Rows are points. To make a cloud, some directions were put in groups of two or more. Within a group, all points are equally far from the middle, so they leave a hole (a ring in 2 directions, a hollow ball in 3). The other directions are filled evenly. Then the cloud was stretched, turned, moved and blurred a little. How many holes are there, and how many directions does each take, smallest first?
In the rows, zero is written as 128.

Cloud:
[[ 86 124]
 [148 142]
 [180 144]
 [127 136]
 [108 113]
 [113 170]
 [170 153]
 [144  95]
 [ 86  84]
 [141 149]
 [155 145]
 [131 161]
 [133 156]
 [107 100]]
Holes: 0

Cloud (21 x 3):
[[123 182 109]
 [134 166 134]
 [108 155 112]
 [100 108 143]
 [109 192 113]
 [143 186 114]
 [138 174 153]
 [114 117 151]
 [100 167 167]
 [168 184 121]
 [ 84 106 136]
 [140 111 160]
 [152 141 158]
 [115 159 131]
 [135 169 135]
 [160 136 134]
 [139 165 111]
 [147 161 116]
 [135 137 154]
 [116 165 148]
 [135 102 154]]
Holes: 0

Cloud:
[[ 90 108 148 170]
 [118 137 108 111]
 [116 148 155 102]
 [130 100 137 108]
 [166 159 103  88]
 [157 140 172  87]
 [153 170 105  98]
 [111 147 161 118]
 [159 103 182 111]
 [112 134 120  74]
 [104 118 157 111]
 [154  83 151 103]
 [145 131 157 142]
 [159 131 123  76]
 [ 97 151 146  95]
 [109  95 161 147]
 [120 130 162 124]
 [106 140 123  87]
 [135 121 156  74]
 [171 119 164 133]
 [130  91 120 128]
 [122 114 113 110]
 [150 133 174  86]
 [167 109 109 113]
 [182  98 161 104]
 [113 114 175 138]]
Holes: 0

Cloud:
[[132 137  93 153 108  90]
 [106 130  77 138  94 161]
 [121 111 119  82 159 135]
 [124 105 106 149 133 179]
 [137  91 127 154 142 130]
 [160 117 104 156 150 126]
 [105 126 142  75 121 177]
 [122 181 141 135 124 164]
 [129 152 134 165  78 131]
 [106 100 148 109 156  96]
 [101  95 126  99 126 150]
 [120  93  98 127 110  85]
 [170 118 146  99 142 179]
 [101 153 142 149 151 125]
 [175 167 129 128 148  92]
 [109 149 159 104  98 158]
 [160 114 158 142 143 186]
 [102  92 130 106 106 142]
 [138  86 102 125 109 111]
 [115 114 173 114 164 170]
 [162 123 151 144 106 176]
 [139 117 118  65  93 151]
 [128 171 136 124  84  88]
 [140 151  92  86 112 137]
 [175 166 129 154 167 158]
 [117 129  98 107 128  84]
 [146 100 110  94 145 185]
 [105 130 150 155 116 103]
 [126 129 150 179 140  93]
 [122 151 169 103 130 158]
 [109 104 100  78 116 169]
 [119 128  72 113 101 137]
 [107 161  79 123  93 157]
 [167 138  96 109 143 146]
 [161 116  86 131 108 124]
 [110 174 104 128  98 144]
 [137 123  81 116 140 152]
 [148  95 122 157  88 120]
 [114 113 134 161  75 109]
 [117 140 141  84 133 103]
 [158 125 146  82 146 176]
 [168 164 150 110 112  98]
 [178 114 110 154 141  95]
 [105 140 148  92 126 116]
 [146  81 130 141 117 113]
 [116 177 146 133 121 168]]
Holes: 1 (4)

Cloud (80 x 8):
[[ 85 105 102  93 143 149 128 142]
 [162 134 168 148 151 130 138 132]
 [105  89 117 159  83 111 144 116]
 [ 80 150 135 157  90 116 121 126]
 [ 87 137 127 164 130 155 104 141]
 [ 73 127 126  95  93 139 144 132]
 [155 106  91 104 122 139  93  87]
 [116  83 146 113 126 162 178 105]
 [119 102  89 131 155  91 164 159]
 [100 148 116  87 107 135 113  65]
 [ 94 105 108 150 163  78 117  93]
 [ 95  95 154 133 175 106 122  98]
 [150 119 165 106 147  88 116  95]
 [155 109 119 149 157  96 115 162]
 [ 96 151 146 113 166 112 164 154]
 [101  94 113 148 100  78 128  93]
 [143 146 138 142 159 106  79 120]
 [151 117 148 137 149  80 102 104]
 [114 159  87  88 136 114 102 127]
 [162 124 109  95 141 159 121 137]
 [135  91 105 133 141  86  94 102]
 [103 138  90 161 151 150 138 148]
 [154 158 100 123 112 130 164  76]
 [120  81  93  90 136 121 116 123]
 [ 91 104  86 104 155 138 128 151]
 [135  95  97  91  85 128 119 144]
 [153 109 126  93  89 163 135 106]
 [ 81 103 124  84 144 114 120  75]
 [141 151 163 153 160 147 129  86]
 [131 158  97 160 167 125 129 113]
 [112  93 151 148 171  93 135 109]
 [102 111 130 115 126 142 199 141]
 [175 117 109 119 111 132 173  77]
 [143 108 160 144 123  78 144 108]
 [ 92 113 154 139 173  99 143 143]
 [152 156 110 167 136 127 145  89]
 [144 156 124  76 141 104 114 137]
 [131 151 160 110  97 103 100 130]
 [176 132 122 105 139 132 170  90]
 [143 122 156 139 125 150  87 151]
 [ 87 116 155 127 116 157 179 140]
 [ 74 127 143 133 146 116  87  82]
 [138  81  96 127  88 146 134 104]
 [150 111 120  83 122  86 155 129]
 [105  82 101 104  94 153 150 129]
 [127  87  98  85  96 122 118 127]
 [150  92  97 125 152 110 170 113]
 [ 75 101 128 151  94 109 112 137]
 [104 147  90  92 157 131 108 114]
 [ 88 142 133 159 138  77 136  76]
 [103 151  86  90 144 117 103 102]
 [116 153 156 158 161 149 133 114]
 [146 102  96 128 100 137  94 142]
 [148 123 160  99  79 133 143  97]
 [124 155 110  78 108 131 101 133]
 [ 94 120  97 117  96 118 187 145]
 [119  91 128 144 111  71 115  74]
 [123  70  98 141 137 134 103  78]
 [143  95 128  88 155  97 158 101]
 [139 141 115 150  78 133 100 145]
 [127 158  98  89 158 132 109 144]
 [145 158 109 143 141  79  99 119]
 [159  95  98 134 163 102 109  83]
 [150 122 115 145  81  95 123 111]
 [149 131 160 148 129 158 108 158]
 [ 91 139 135 176 110 146 140 108]
 [ 82 120  95  99  99 118 144  69]
 [ 75  96 128 156 111 136 107 139]
 [125  96 165 153 128 102 171 111]
 [106  97 112 147 141  67 124 102]
 [ 72 114 148 107 104 132 130  59]
 [134 147  92 145 144 151  95 130]
 [124  89 155 108 168 124 160 126]
 [121 158 162 137 148 157 154 126]
 [147 115  94 105  73 116 124 140]
 [ 88 120 106 164 159 140 110 125]
 [159 123 160 110 138 169 133 110]
 [104 146  82 133 146 113  81  78]
 [130 158 115 116 134 159 172 118]
 [106 133 113 114 138 175 157  74]]
Holes: 3 (2, 2, 3)

Cloud:
[[110 110 106 124 145 101 167 101]
 [117 106  87 115 108 140 112 127]
 [152 132 126 152  86 147  90 104]
 [120  72 129 115 121 150 113 145]
 [184  90 114 117 131 139 106 178]
 [119 116 119 126 147 142  92 157]
 [148 115  98 168  86 155  64 138]
 [127 110 149 114 104 168 158 123]
 [137 153  95 168 131 109 148  95]
 [101 144 116 112 157 159 119 117]
 [156 170 104 137 155 176  81 136]
 [ 85 111 119 138 124 126 114 128]
 [143 126 145 131 132 165 119 105]
 [152 112 153 146 104  71 104 122]
 [180  95 130  92 149 156 127 143]
 [155 127  81  93 136  95 140 150]
 [117  88 154 119 152 128 117 143]
 [ 95 180 108  93 130 108 139  99]
 [ 98 130 103 165 101 160  80 120]
 [118  88 150 144  90 118 164 168]
 [156 135 154 135 107 131 124 110]
 [116 188 146 120 104 116 136 120]
 [ 85 123 114  87 127  96 124 168]
 [178 111 120 110 142 142 102 118]
 [ 75 135 127 145 164 110 146 109]
 [141 171 162 151 122 113 121 179]
 [125  82 136 136 104 122  98 103]
 [ 69 159 139 147 138 123 140 133]
 [ 67 160  83 137 155 126 135 144]
 [163 140  97  87 132 119 132 156]
 [119 112 130 139 154 137 127 109]
 [ 82 169 152  92 128 117  88 121]
 [ 91 109  92  98  88 147 136 145]
 [119 123  72 123 126 109 141 145]
 [123 119  95  82 170 165  97 126]
 [105  80 123 167  98 135 130 113]
 [ 89 135 106 174 148  94  87 127]
 [149  75 155 122 128 130 116  99]
 [127 109  86 160 157 182 138 135]
 [ 96 142 158  82 147 133 115  95]
 [ 97  87  58  99 167 115 126 169]
 [135 110 139  93 146 138  91 143]
 [140 141  79  89  92 169 101 163]
 [136 150 110 105 173 121 123 179]
 [152  86  85 125  95 163 127  91]
 [130 149  85 151  81 145 120 104]
 [144 180 107 141 182 124 106 143]
 [117 111 148 149 115  93 164 116]
 [ 80 144  99 124 105 145 109 110]
 [136 105 133  82  89 166 149 132]
 [143 162  87 106 159 190  97 143]
 [173 124 100 114 129 127  98 135]
 [148 140 149 153 100 124  79 118]
 [131 112  92 159 108 120  79 140]
 [111 153  94  83 149 124 149 144]
 [ 61 152 128  91 145 129 134 140]
 [130 152 133  96 164  96 131 181]
 [172 107 150 148  72 141  86 144]
 [134  99 171 161 117 145  78 144]
 [103  80 139 110 108 134  90 135]
 [143 128 141 112 132  84  78 119]
 [101 116 118 117  94  87 118 163]
 [156 104 157 120 150 104 108 179]
 [132  73 167  89 148 136  86 109]
 [ 87  90 104 122 104 101  80 131]
 [178  92 117  86 159  88  95 153]
 [153  99 162 113 130 134 136 120]
 [106 118 127  86 150 106 117 120]
 [155 132 138  79 132 140  83 106]
 [151  84 162  97 117 150 149 100]
 [125 109  87 140  91 134 127 123]
 [125 125 146 141 130  95 157  93]]
Holes: 0

Cloud:
[[131 152 161 179 105  94 127 107 116]
 [119 150 151 166 157 129 159 112 171]
 [121 135  78 125 155 103 107  95 104]
 [142 142 156 159  95 150 131 111 141]
 [ 93 164 161 112 149 137 140 120 106]
 [135 151 116 135  85 151 129 188 125]
 [135 178 149 104 156 132 133  70 141]
 [ 82 157 162 119 109 162 112 119 181]
 [ 94  87 135 111 120  96 154 158 127]
 [ 99 148 173 105 111 109 144 129 159]
 [126 109 121  93 145 139  97 188 134]
 [117 185 143 100 119 116  98  96 140]
 [ 97 101 144 116 176 155 121  76 161]
 [161 146 160 107 157 118 100 141  84]
 [154 116 104 114 147  96  90  87  78]
 [143 145 133 100 107  91  82 100 141]
 [162 115 152 140 137 160 142 174 120]
 [111 144 168 110 141 176 162 170 138]
 [112 141  86 112 163 149 111  69 149]
 [109 174 152  95 129 130  91 132 156]
 [104 111 110 101 127  91  94 117 150]
 [119 119  63 141 123 145 134 118 132]
 [129 104 112 151 139 173 101  98 117]
 [129 161 105 133 153 186 143 118 125]
 [107 148 162 137 170 161 142  83 159]
 [145 112 188 112 118 157 149 129 111]
 [ 97 107 146  70 174 118 109  80 153]
 [143  92 116  90 162 164 160  93 159]
 [140 116 104  81  84 146 102 127 114]
 [ 76 137 163 137 167 137 112 119 137]
 [151 101 112 126 133 114 107  74  93]
 [ 81 149 177 158 124 113 108 125 141]
 [181 115 120 136 108 161 149 138 121]
 [143  93 128 109 182 123 174 115 150]
 [136 146 135  74 131  86  92  91 128]
 [165 152 114 152  94 152 116 150 119]
 [125 142 166 133 125 165 123 187 107]
 [ 86 113  85 122 120 139 113 163 130]
 [160  99 166 133 131 106 116  82 132]
 [ 75 117 126 104 101 157 119 118 110]
 [127 101 152 100 170  93 147 141 111]
 [ 89 119 123 103 127 187  85 131 114]
 [107 156  79 137 121 167 116 114 149]
 [110 192 121 105 141 134  95  84 149]
 [153 162 145 148 149  90 106  95 156]
 [ 86 156 151 110 125 163 163 170 153]
 [ 73 147 131 117 144 138 117 137 114]
 [145 142 116  76 156 105 110 144 112]
 [151 107  73 130 132  99 141 127  98]
 [151  87 140 131 142 133  84  89 131]
 [142 145 159 157 136 174 109 155 127]
 [116 162 109 174 139 137 112 155 160]
 [128 181 104 114 141 170 120 140  99]
 [ 99  82 119 166 100 130 130 125 133]
 [115 103 119  97  96 113 110 124 136]
 [111 128  67 102 133 165 123 116 120]
 [123 139 112 142 156 176 114 131  93]
 [152  99 138 138 144 135 101 169 146]
 [112 124  64 121 132 109  95 149 111]
 [122 173 121  97 151 169 175 144 130]
 [167 127 117  88 167 127 102  83 143]
 [141  95 101  84 123 185 143  78 134]
 [130 114 103  87 135  99 133 111  99]
 [116 155  84 145 125 180 163 123 150]
 [100  77 158  89 132 158 145 104 135]
 [ 80 146 134 143 136 150 136 188 109]
 [116 107 101 167 171  93 139  98 143]
 [ 95  94 105  92 111 159 119 110 197]
 [122  91 123 141 140 130 155  85 106]
 [144 146 166  80 138 109 145  83 111]
 [108 169  87 129 172 105 106 108 107]
 [110 119 125 141 142 196 151  89 144]
 [131 163 109 136 162 183 147 112 153]
 [102 172 139 148 133  86 131 138 157]
 [ 72 140 166 115 111 147 134 104  95]
 [124  96 156 135 116  96 142 151 149]
 [113 177 149  90 129 123 104 121 141]
 [123 120 112  74 113 139 175 156 142]
 [154  89 131 142 123 124 153 125 147]
 [123 100 106  99  93 118 143  74 136]
 [129 171 133 122 116  94  95 140 131]
 [ 97 106 109 157 140 100 101  97 168]
 [183 119 105 112 155 148 101 118 131]
 [126 125 131  62 180 133 115 140 159]
 [137 105 165 133 121 154 147 154 165]
 [102 128  80 101 180 121 148 113 132]
 [ 93 121 137 131 178 168 103 115 149]
 [138  90  97 116 154 142 173 143  94]
 [129 122  71 128 136 104 120 112  93]
 [126 133 136  88 110 112 109 103 173]
 [153 108  91 101  78 150 147 132 119]]
Holes: 2 (2, 3)

Cloud:
[[136 142  95  95 142 107 126 168  85]
 [136 128 151 136  91  91 146 102 118]
 [ 98  97  94 143  99  65 102 151 117]
 [140 151 127 121 109  77 104 135  91]
 [203 144 138 181 124 132 113 141 129]
 [113 185 104 144 170 158 126 133 133]
 [122 106 109 157 161 125 157 104  97]
 [128  87 169  99 139 142 143 115 109]
 [138 147 172 110 165  96  93 161 181]
 [163 112 153 105 132 103  99 143 183]
 [105 156 122 175 145 132 110 137 139]
 [135 152 139 120 138  81  77 131 138]
 [111 146 181 102 114 122  98 152 114]
 [ 72  93 144 104 149  88 108 127 143]
 [147 190 154  92 130 145 130 123 104]
 [ 92 166 117 169 163  91 138 117 166]
 [ 92  97 150 140 158  89 132 148  91]
 [141 129 104 154 160  74 153 104 102]
 [163 124  94 134 143  81 118 138 187]
 [102 116 124  85 122 119 120  85  73]
 [138 138 166 159 146 106 133 129 146]
 [120 124 119 164 122 158 113 120 134]
 [114 118 104 128 153 107 138 116 121]
 [137 121 139 129 150 128 107 118 131]
 [159 122 150  88 174 127 134 124  89]
 [151 104 164 137 168 148 115 129 104]
 [115 110 152 173  87 154 125 119 132]
 [138 141 156 120 188  82 110 141 139]
 [103 164 142 101 125 111 156 159 124]
 [ 95 138 129 148 140 142  77 173 120]
 [116 119 139 107  94 110 148  98 119]
 [122 145 199 159 114 151 121 121 106]
 [166 142 112 134 113 127 172 127 164]
 [155 144 142 110 179  96 110 160 108]
 [154  76 166 130 177 147 144 133 121]
 [144 153 112 141 158 127 125 171 123]
 [183 122 145 159 180 122 156  96 129]
 [109 170 102 109 101  94 103 181  86]
 [121 126 140 114 165 118 105 134 126]
 [100 141 144 106 111 138 131 104 164]
 [129 190 124 130 157 136 115 168  96]
 [ 78 148 151  92 116 109 118  94 132]
 [159 154 119  93 139  77 121 146 136]
 [165 131 136  91 135 117  95 155 132]
 [155 102 198 161 100 119 106 158 130]
 [152 131 188 114 102 175 125 108 143]
 [137 147 171  96 147 130 176 174 123]
 [166 130 134 136 150 149 168 103 109]
 [143 136 130 136  77 104 108 108 118]
 [138 103 207 132 141 155 119  90 173]
 [121  85 105 164 141 143 107  98 120]
 [170 152 166 134 105  87 124 155 147]
 [167  99 144 101 113  83 160 103 105]
 [ 98 118 186 121 133 121 108 126 162]
 [175 102 125 127  80 112 132  88 101]
 [129  93 130  87 108 134 126 153  88]
 [128 175 116 125 158 114 116 137 179]
 [117  90 128 119 185 145 131 150 139]
 [153 123 166 118 139  87 114 149 153]
 [114 141 146 181 133  86 137 159 106]
 [158 100 139 143 105 103 145  67 155]
 [136  88 171  89 156 130 162 109 159]
 [139  78 136 112  88  95 139 148 113]
 [127 159 171 107 141 162  85 142 133]
 [168 108 145  97 104 138 130 117  83]
 [ 86 136 137  94 118 130 104  93 141]
 [121 135 133 101 106 152 131 108 145]
 [ 97 159 144 130 179 153 120 165 139]
 [118 173 127 128 140 130 121 123 122]
 [165 124 115 113  90 114 142 126 150]
 [110 104 146 112 100 120 130 140 110]
 [177 144 128 144 156 104 160 108 183]
 [163 160 164  99  99 138 102 158 125]
 [149  90 136 142  93 101 175  86 174]
 [148 125 177 128 179 139 135 162 199]
 [114  87 145 113 133 127 181 102 111]
 [ 93 123 181 142 141 156  91 148  93]
 [158 136 217 136 132 126 119 137 136]
 [ 96 167 100 105 163 138 139 140 107]
 [141 106 186 125 160  78  98 112 112]
 [ 61 133 145 181 111 113 123 119 165]
 [133 139 206 153 135 119 121  98 102]
 [149 113 127 138  88 153 150 147 157]
 [139 157 112 127 109 123  83 152 148]
 [192  92 107  94 116 146 128 112 157]
 [147 114 182 140 145 183 104  88 161]
 [119 114 115 146 150 160 140 121 122]
 [132 119 139 102 194  93  89 130  96]
 [153 129 130 119 143  83 115 139 145]
 [116  91 140  97  80  84 134 117 155]
 [107 144 174 127 123 124  88 179  94]
 [120 130 166 130 115 111 113 150 147]]
Holes: 0

Cloud, 89 rows:
[[113 106 152 168 163 110 145  78 154]
 [151  82 152 162 129 162 184 111 137]
 [104 101 137 117 178 161 107  91 118]
 [149 108 115 134 148 132 152 128 104]
 [151 117  95 125 132 130 164 142 128]
 [119  94 168 182 198 165 137 107 105]
 [161 127  87 151 125 120 102 145 166]
 [146  96 100 133 150 157 114 155 153]
 [158  93 106 150 102 122 130 174 140]
 [128 108 145 140 126  99 148  63 103]
 [114 145 120 114 115 126  88 128 129]
 [124 114 128 148 163 122 154 146  88]
 [141 124 147 115  85  72 110 136 135]
 [137 153 128 138 136 114 130 173 150]
 [117 126 125 145 182 159 111 155 161]
 [143 104 121 114 106 146 135 105  97]
 [103  82  93 172 133 150 167 144 114]
 [114 130 119 104 103 118 117 115 156]
 [165  88  94 155 146 104 140 131 111]
 [126 138 171 161  92 118 146  78 135]
 [168 130 159 177 135 136 123  82 125]
 [110 147  91 136 131 161 123 134 172]
 [148  59 124 176 116 136 144 134 101]
 [164  92 135 159 125 103 149 111 172]
 [107  99 156 136 119  96 171 137 130]
 [164  92 133 125 104 117 109 117 104]
 [120 135 137 114 168 178 138 123 127]
 [153  85 149 159  86 142 162 124  78]
 [101 173 165 119 118 122 144 123 165]
 [109 160 132 137 118 128  98 109 127]
 [124 116 154 130 118 104  88 148 160]
 [ 88 112 128 134 109 128 136 150 172]
 [103 118 103 173 151 145 122  95 131]
 [107 176 115 109 175 122 122 149 135]
 [101 147 103 128 171 159 113 130 118]
 [136  73 155 153 149 163 171  91  91]
 [164 106 146 130 108  85 151 134 152]
 [159 111 137 114 109 119 125 103 100]
 [148  98 174 189  96 109 115 125 133]
 [132  96 117 134 139 108 113 128  87]
 [119 151  99 150 134 102 142 156 181]
 [120 118 165 132 163  96  98 128 180]
 [130  71 140 136  81 118 117 170 122]
 [153 133 127 133 138 136 183 115 113]
 [133 110 119 119 113 143 159 160 106]
 [141 149 157 150 134 137 137 147 130]
 [114  99 154 179  84 155 158 127  76]
 [138  89 167 149 104  98 143  80 145]
 [119 156 134 166  99 132 105 155 119]
 [130 128  91 131 148 162 137 149 113]
 [141 111 127 125 139 136 150 161 158]
 [124 139 136 109 139 191 137  94 147]
 [119 126 123 153  55  97 164 117  93]
 [128  97 134 106 134 117 144 120 166]
 [104 115 157 134  95  85 116 142 137]
 [157  56 113 197 110 120 121 137 131]
 [ 97 137 151 112 118 100 183  81 123]
 [141  52 129 156 122 128 135 136 108]
 [132 144 115 173 104 120 102 104 132]
 [138 135  96 137 142 139 154 148 176]
 [138  47 114 159 115 116  94 131 100]
 [141  92 162 131  49 112 115 159 121]
 [146 141 168 113 148 120 120  69  92]
 [106 135 113 164  82 116 152 115 125]
 [136  98 120 143 119 107  80  66 128]
 [107  67 160 164 154 127 138  88 134]
 [133 134 159 117 124 146 107 115 151]
 [163 117 162 169 114 115  96 139 147]
 [121  85 137 114 174 133 120  83 125]
 [129 128 167 131 131  86 103 135 170]
 [122 117 188 113 140 132 111 130 159]
 [163  67 124 142 154 157 137 127 138]
 [138  76 161 178  51 132 151 143 104]
 [133 106 178 160 151 148  96  64  71]
 [164  93 136 178  95  76 139  81 110]
 [123  97 144 129 109 111  86 151 152]
 [127  97 143 169  77  92 125 123 123]
 [ 96 145 145 133  87 101 187 122 158]
 [139 146 179 147 157 155 136 108 125]
 [175 103 138 169 165 122 117 126 145]
 [146  74 130 173 187 141  88 119  76]
 [130 101 140 170  66 112 114  97 128]
 [158  83 138 161 131 166 131 140  93]
 [139 120 110 123 119 136 150 138  92]
 [139  83 161 183 105 129 145 101 140]
 [154 130 117 146 160 173 150  75 125]
 [127 127 114 166  85 155  79 130 134]
 [144  65 140 168 115  79 111 168 129]
 [136 151 154 104  86 106 108  91 127]]
Holes: 1 (4)
